Every row gives one point. A path goes straight from each point to the next, and from the last back to the first. The post is the endless flat space through its rows: a point in 2 columns, a line in 3, a plane in 4, and so on, so that a path can go around it. Count how often the path circles the post. Going back the other way cancels.
In the rows, zero is written as 128.

Post:
[[157 114  78]
 [ 98 109 168]]
Path (21 x 3):
[[148  39 129]
 [211 119  99]
 [141 160 178]
 [ 73 165 172]
 [120 118  58]
 [ 76 102  49]
 [ 79  50 159]
 [162  68 163]
 [156 122 132]
 [105 139 200]
 [129 151  67]
 [107 109  49]
 [ 57 123 151]
 [ 95 101 117]
 [130  87 105]
 [161  62 179]
 [179 109 131]
 [155 139 134]
 [ 88 156 134]
 [116 115  56]
 [ 73  51  92]]
Times around: 3

Post:
[[163 133 111 180  96 195 118  86 131 118 154]
 [ 95 170 107  58 219  63  38 111 196  83 216]
 [110  96  26 166 249 152 170  86 105 167 241]
 [ 52 141 186  71 170  40  35 148  94 150 116]
 [180 133 165 128 109 144 176 139 174 135 135]
 [186 131 107  96  62 185 128 151 153  99  84]
 [135 150 120 128 123 121 102 122 175 164  85]
 [179 136  71 171  91 146 164 127 128 147 197]
 [180 124  95 122 121 202 147 101 123 196 194]
 [120 119  75 156 188 142  70 191 185 108 181]]
Path, 26 rows:
[[121 189  94 146 186 184  87 110 169  92  69]
 [189 192  96 102  85 127  70  96 179 127  83]
 [191  81  86 135 175 163  81 131 126 153 173]
 [144  72 107 115 133 138 106  84 133 148 180]
 [126 145 146 111  87 151 155  73 166 176 134]
 [169 152 128  58 113 117 187 168 176  40 170]
 [142 153  64  81 151 166 122 125 107 105 175]
 [136 161 154 151 205 126  76  91 141 214 133]
 [140  89 119 144 202 135  79  87 160 133 178]
 [141  87  93 114 146 129 158  95 148 158 109]
 [138 107 148  99  67 140 151 171 161 109 138]
 [104 146 110  95 149 153 135 122 132 113 202]
 [117 173 111 204 131  83 133 183 153 125 164]
 [107 113 147 132  98 166 225  89  95 192 197]
 [149 108 140 171 118 200 112 157 198 154 116]
 [166 121  69 122 119  59 172 185 137 167 233]
 [135 111  84 187 147 104 122 140  97 131 186]
 [149 155  93 126 174 132 132 136 114 135 129]
 [134 189 162 124 128 126 116 127 147 130 180]
 [131 136 110  60 147 145 108 155 165 165 168]
 [113  95 143  62 126 138 124 156 141 163 133]
 [149  87 121 148 132  71 144 154  98 166 199]
 [179 113  78 147 206 107 129 150 163 126 152]
 [150 163  40 127 136 124  87 138 166 150 113]
 [144 216  92  87 115 104 110 138 149  91 212]
 [ 78 153 170 130 142 146 129 136 143 200 173]]
Times around: 0

Post, 17 rows:
[[110 125 194 142  80  66 120 154 144 161 106 148 141 118 197  81  97 202]
 [151 123 145 172 190 126 120 191  60  61 169 133  81 141  61  97 210  71]
 [133 113 123 105  85 113  85  98 179  91 108 105 158  97  75 106 104 126]
 [123  85 129  41 230 160 182 153  78 123 148 104 108 134 116 136 249 111]
 [133 132 110 166  84 132 168 109 186  96 104 102  89 141 168 104 132 204]
 [153  90  96  89 229 184 144 221  71  81 156  97 154 173 109 116 124  81]
 [121 164 179 130 103 110 134  66 145 131 157 122  96 126 155  85  38 180]
 [110 142 152 182 139 114 127  73 153  44 158 147 215  61 169  35  87 106]
 [159  98 102  77 168 212 117 172  47  79 137 208 126 162  77 116 207  93]
 [113 113 103 104 194 218  66 204  87 140 225 101  95 127 131 116 222  99]
 [121 158 152 150  97  92 175 124 165 146 170 153 132  83 157 174  70 183]
 [102 113 178 177 132 153 138  89 183 111 122 128 192 164 123 108 138  58]
 [132 139 127  70 166  81 107 163 141 103 187 176  97 184 147 127 216  79]
 [116 116 164  77 116 145 136 158  62  76 226 108 158 184 120 139 204 116]
 [123  98  73 152  95  91 151  44 120 151 132 128 206 154 136  83 144  45]
 [159 135 151 154 128  71  63  81 142 118 109 139 113 131 193 185 124 186]
 [ 69 135 164 133 103 135 166 122 104  67 121  84 155  87 179  95  75  37]]
Path (15 x 18):
[[136 137 185 107 148 211 119 151 105 143 189 136  85 159 130 137 130 108]
 [140 118 169 112 162 116 155 121 118  98 181 190 137 118 135 136 112 114]
 [114 122 139 118  94  99 128 147  94 124 195 129  93 169 110 127 107 153]
 [ 87 110 132 165 140 174  95  83 137 121 139  90 167 155  81  96 189 164]
 [146 147 138 127 199 142  13 172 132 136 133 180 166 183 107 135 118  79]
 [ 99 168  93  70  91 105 188  98 135 116  73 101 166 191 202 137 124 119]
 [ 63 127 139  89 180 144 118 126  83 134 139 105 158  48 195 116 164 167]
 [100 127  93 171 213 152 158 141 144  95 144 181 177 123 129  96 125 137]
 [122 192 109  82 141 107  77 165 130 120 202  98 123 139  82 172  66 157]
 [149 141 165 143 150 166 127 146 116 114 144 133 185 157 128 136 144 121]
 [208 111 139  83 112 209  44 141 130 100 166 171 122 140  79  71 149 148]
 [169  79 145 174 135 169 193 154 137 120 171 107 110 100 106 145 174 132]
 [ 76  61 140 135  73 116 175  88 144  44 119  70 150 121 123 142 134 119]
 [118 103 174 111 101 183  95 191  87  87 174 214  95 125 106  75 170 140]
 [129 150 172 130  87  70 154 109 163  32 207 162  95 117 178  72 199 115]]
Times around: 1

Post (17 x 18):
[[178 130 137  97 194  27 117 131 111 145 103 144 160  19 158 125 158  67]
 [136 153 115 102 150 131 160 174 134 156  69 115  69 125 159 150 172 104]
 [149 124  87 128 177 111  83 107 148  88 127 151  77 123 132 158  95  38]
 [121 132 150 107  23 106 129 137 176 203 171 109  89  80 112 114 113 111]
 [193 146 122  89 142 150 157 117 177 152 132 126 175 105 150  18 116 212]
 [113 130 126 135 120 197 145 131 138  80 121 134 141 169  93 174 183 114]
 [191 152 115 144  80 136 196 101 154 127 133  87 160 129  99  62  86 107]
 [ 86 182  67 117 129 213 113 157  77 125 151 135  93 123 204 119 127 155]
 [135 146  36 163 140 133 216 150 198 120 208  79 180 118 147  59 148 161]
 [ 91 130  98 119 165 159 153 161 132 115 166 187 152 167  46 119 142 101]
 [228 179 117 176 175 169 113 111 131 148  80 133 141 142 104 106 161 122]
 [ 75 145  95 111 191  28 101 150 101 119  69  98 168  84 103 159 199 107]
 [160 202 175  89 126 138 131 182 167 132 198 145 153 130 134  70 112 145]
 [ 98 114 107 107  70  93 131 191 178 107 198  88 130  78  67  54 143  57]
 [124 125 127 176 129 145 246 146 217  80 193 146 121  88  68  83 109 189]
 [137 100 149 116 240 129 154  70 104 139 124 131  62 101 120 152 151 106]
 [217  97 164 161  60  61 160 141 135 172 144  86 127 117 103  69 121 138]]
Path:
[[158  96  71 190  93  75 188 159  86 205 146  89  77 141 130 155 166 179]
 [198 137 181 135 168 189 186 157  97 108 158  76 178 120  68  92 193 138]
 [131 139  93 115 228  62 179  85 229 172  54 102 154 131  76 173 112  41]
 [172 155 158 112 121 167 128  88 184 128 183 105 184  10 159  21 143 179]
 [152 149 180 104 140  74 192 115 143 119 171  90 140 113 128  63 126 123]
 [172 176 129 125 111 172 214 110 114 146 128 114 134 163 183 123 137 138]
 [156 132  94 145 151 128 232 184 141 152 151 140 123  98  66  71 178 140]
 [230 152 147 160 107 120  97 122 119 137 202 127 115 103 116 120  71 151]
 [138  79 140  85 211 170  60  42  67 219 120 140  79 120 128 125 108 132]
 [113 116 169 131 108  86  81 181  28  99  54 118 180 126  85 112 163 130]
 [103 100 168 183 149 125 138 155 153 111 176 168  86  78  99 112 174 160]
 [160 236 176 105  81 204 110 159 177  36 108 121 177 106 115  85 170  62]
 [183 118  93 106 159  28 164 139 177 182 115 144 132 124  70  55 135 139]
 [221 147 172  82 110 183 169 118  94 140 115 143 179 126 190 129 156 143]
 [187 160 117 133 116 217 170 143 127  95 128  89 103  43 167 137 147 134]
 [177 124 112 137 152 119 119 182 124  76 116  87 160 131 109 128 150  44]
 [149 118 104 128 130 177 198 133 195 176 170 138 188 140 115  98 143 104]
 [125 132  79 123 169 169 156 125 205 185 139 135  62 164 141 109 178  98]
 [106 149 120  71 200 120 129 113 166  56 119 144  65  79 109  88 168 104]
 [211 135 202 136 166 103  89 170 103 122 118 188  83 192  94 189 151  94]
 [186 188 121  53  81 125 109 137 142 144 198  86 172  92 175  87  41 118]
 [156 142 170 173  63 158 148 173 186  96 125 120 182  57  63 116 132 105]
 [ 83 168  94 200 209  92 235 197  82 156 175 112 124 128 153 117 148 102]
 [ 63  96  28  71 147 112 131 110 134 208 162  69 123 166 116  40 151  98]
 [171 115 142 150  29 146 208 200 118  42 195 232 133  96 164 113 133 169]
 [143 104  79 140  73 166 143  92 147 221 190 129 105  90  74  47 212 164]]
Times around: 4

Post:
[[164 114 120 140  92 138 124 121  60 122 123 153  44 144 151 138 142 162]
 [112 146  23  82 107 165 120 148 111 131 145  43 124  93 134 111  98 100]
 [151 142  74 102 129 136 125 157 156 153 164  92 108 122  96 123  48 143]
 [124 108 198  87 138 140  69  96  98 146 123 126 113 149  94 141 110  88]
 [110  63 142  90  96 108 130 129 107 196 168 152 117 186 137  83 152 109]
 [113 156 159  94 145 158 156 162  97 139  68 124 133 148 117 108  83  92]
 [116 151 125 160 149 109  98  74 131 135 130 147 156 121 153  61  62 113]
 [ 93 134 133  97 107 189 153 164 116  72 140 143 109  86 127 164 159 105]
 [105  71 108 104 121 109 202 123 160 106  74 135 110 104 165  74  88 129]
 [ 89 143 119  46 105 166 106 129 170 126  77 100 123 108 144 157 118 142]
 [ 93 107 110  61 168 180 142 121 135 154 130 136  79 109  91 157 163 115]
 [108 102  98  70 122 133 154 124  96 104 169 117 147 171 160 148  99 131]
 [ 58 104 198 157 162 209  87 173 150 124 114  97 183 147  23 159  81 112]
 [150  98 170 101 116 166 139  61 145 102  89 146 159 151 117 115 163  83]
 [112 133 202 180 179 151 140 140 124  96 150  70 191 117 107 164 129  78]
 [136  82 148 134  97 177 162 130  76 102 144 142 175 114 172 127 108 118]
 [126 142 139  89 114 112 186 119 127  59 154  84 154 108 145  55 114 183]]
Path (28 x 18):
[[ 83 193 133 118 164 153  99 142 107 231 127 165 121  63 123  92 147  81]
 [ 95  84 125  96  90 158  81 110  86 107 139  69  97 156  59 107 112 166]
 [129 123 149 201 171 170 231 168 150 137  26 103 152 104 162 105 100  67]
 [107 119 151 121 209 203 100  76 122 101  70 169 178 203 119 131  86  53]
 [ 66 107 228  29 165 146 111 131 129 184 161 104 128  77 134 118 106 137]
 [ 68 112 109  67 145 164 163 140 121 115 143  85 130 144 122 190  88 123]
 [ 80  70 146 129 100 152  92  95 179 175  89 177 117  93 129 133  68 149]
 [ 52 137 176 205 149 119 167 189 149 117 118 174  62 116 117  85 162  38]
 [140 104 173 137 118 155  84 144 156 107 127 109 159 229 131 186 119 116]
 [144 132  91 137 107 126 138 162  93  93 151  65 146  85 147  57 117 137]
 [113  73 116 150 114 147 183 143  99  71 114  93 161  83  88 101  70 194]
 [177 151 236  98 101 167 185 121 105 161 144 138 136 123  85 108 174  99]
 [176 147 170 154 177  92 193  77  62  90 184   9 216 134 174  43  94 122]
 [155 126 103  72 153 111 165  67 144  94 111 195 120 139 187  83  87  63]
 [190 160 127  94 125 147 166 101  67  87 134 122 187 128 158  52  82 121]
 [113  58 117  85 100 141 218 134  77  65  75  81 128 127  84 110 190 103]
 [  7 145 112 153 124 115  59  62 181 161 162  98 132 108 122  77 184 173]
 [ 79  53  69 136  83 237 121 110 176 101  92  64 156  34 173 145  95  71]
 [102 131 125 165 150 169 143 140 133 110  87 160 104 100 127  90  89 133]
 [173  86  73  36  99 158 140  55 169  86 112 198 169 166 156 110  98 137]
 [135 119 143  74 126 148 126 111 122  86 146  80 208 162  82 143  58 163]
 [114  87  58  80 103 148 170 135  70 108 103  23 125 160 104 122  70 113]
 [163 133 139 123 114 236 128  72 121  67 100  82 203 193  93 140  80 131]
 [169 126 191  45 195 176 139 127  67  93 153  68 111 168 122 183 125 129]
 [172 106 160  37 184 113 186 146 127  60 112  38 143 158  66 102  32  97]
 [111  26 137 111  73 150 117 163 203 120  99  87  95 120 161 123  48 218]
 [ 95  53 162  63 115 123 127  78 116 150 169 105 122 194 129 128 139 168]
 [101 146 143  34 111 126 139 139 118 107  93 159  70  74 135 143  73 112]]
Times around: 3
